Rows are points. The last column is the point's height on a tilted bowl or saddle (a function of degree 2), plus a little noise. Along how many of its main directions does it bend up, bend down or stay straight?

Points (16 x 4):
[[ -7.5  -0.3  -7.4  -8.3]
 [  9.5  15.8  23.7 -10.3]
 [ 20.3 -23.4  -9.0  -1.9]
 [  1.0  21.1 -12.9  -0.2]
 [ 11.5   5.3  -4.7  -9.5]
 [ -3.2 -28.1  32.7  43.4]
 [-36.7   7.0 -14.9  14.7]
 [  4.0  17.0 -22.8   7.2]
 [-47.0 -15.2  17.5  48.1]
 [ -5.5  12.3  -9.0  -5.9]
 [ -4.8  10.2  -9.3  -6.6]
 [-17.3  -3.7  25.1  14.0]
 [-15.6  24.6  11.0  -4.1]
 [ 24.7  34.4  -7.9   8.8]
 [-15.8  22.2   0.1  -2.2]
 [ -4.5 -12.3 -20.5  -7.2]]
Directions: 2 up, 0 down, 1 straight

Points (15 x 4):
[[  1.2  24.1  23.7   2.7]
 [-17.2  11.2  -2.6   8.6]
 [  3.4  45.9 -39.1 -61.9]
 [ -6.5 -17.9  20.7  -5.3]
 [ -2.5 -28.4   7.8  -0.4]
 [  3.0  -2.1  -4.3   8.0]
 [ 14.4  16.4  -5.6  -2.3]
 [  4.7  21.5 -17.4  -6.4]
 [ 12.7 -23.4  10.4 -13.6]
 [  7.1  -4.9  22.4  -7.0]
 [ 15.4 -13.3 -10.3  -5.2]
 [ -2.3 -18.4 -10.0  10.5]
 [ -8.1  21.0   9.2   7.1]
 [-34.1  -9.3  30.8 -18.7]
 [-14.0  29.4  10.5   2.9]]
Directions: 0 up, 2 down, 1 straight

Points (25 x 5):
[[  3.8  13.5   0.9 -18.4  10.0]
 [ 23.5  31.2  -1.8  11.7 -19.9]
 [ -4.8  -6.3  24.1   0.1   0.1]
 [ 15.5   1.4  22.6  23.6 -22.3]
 [ -3.1  25.2  10.8 -41.9 -32.1]
 [ -4.3 -11.5  21.3 -10.5   3.3]
 [ 18.8 -30.5 -20.6   8.3 -28.3]
 [ -4.3  21.7 -26.2  37.0 -36.2]
 [  5.9  14.7 -13.8  16.7   0.9]
 [-14.5  -6.6  30.4  23.5 -24.7]
 [  3.5 -12.4  -3.5   0.1  12.0]
 [-17.3   6.6  11.1  -1.3   8.8]
 [  3.2  -5.3  29.7 -12.7  -9.3]
 [ 20.9  -6.7 -18.1  25.1 -22.0]
 [-28.8  -0.3  12.9  15.7  -7.5]
 [  5.7  13.3  28.1  14.9 -21.4]
 [-28.6  14.2 -12.2  -7.6   7.8]
 [ -2.3  12.9  17.7 -18.0  -2.7]
 [ -7.6 -18.4  15.5 -47.6 -19.5]
 [  1.5  13.6  -9.2   5.7  11.7]
 [  5.5  16.9  14.4   4.0  -2.0]
 [  4.4  -8.2  38.6 -12.7 -23.9]
 [ 13.2  10.3 -16.9 -16.2  11.9]
 [  6.1  25.9  -9.3 -45.2 -24.0]
 [  5.8  32.6  -4.0  13.7 -11.2]]
Directions: 0 up, 4 down, 0 straight

Points (27 x 5):
[[ -3.8   8.0  -8.2  -6.5   3.0]
 [ 30.5  29.6   7.1   4.1 -10.8]
 [-16.2  13.2  -0.5  -0.1  11.0]
 [  1.2  -4.2   7.0   7.7  -9.6]
 [-14.5  23.3   4.6  17.7   6.0]
 [-16.8   8.8  -4.2   2.7  10.4]
 [ 21.3  -9.8  36.0 -18.0   2.1]
 [ -8.1  31.5  26.8  33.0 -13.3]
 [-17.6  -6.9  -0.1 -13.8  -3.3]
 [  6.0 -14.1  11.7   6.5 -10.1]
 [ 30.1  -4.6   7.5  -5.2  -8.9]
 [-14.0 -14.3 -10.0  10.6   8.1]
 [ 15.5 -27.0  -7.4  22.9   2.3]
 [  0.5 -32.9   3.1 -41.3 -41.1]
 [  3.5  21.1 -15.0  -9.7  12.1]
 [ -0.7   3.3  -9.9 -28.7  -4.6]
 [-19.9  -9.7  30.3  -1.3   2.3]
 [ 30.9  36.3  17.0 -17.2  18.7]
 [ -2.7  -8.5  24.9   5.7  -6.5]
 [ 21.2 -14.5  21.0   6.5  -9.0]
 [  3.8  -1.0  29.6 -22.4  -3.6]
 [-10.6 -20.4  14.7 -45.2 -41.8]
 [ -3.4   1.5  11.6  -3.6  -5.6]
 [-14.5  17.2  -6.5  20.9   6.7]
 [  6.8  51.9  18.3 -31.8  60.1]
 [-13.4 -16.2  12.0  14.6  -1.5]
 [ -6.0  -3.2 -14.3 -22.0  -2.5]]
Directions: 3 up, 1 down, 0 straight
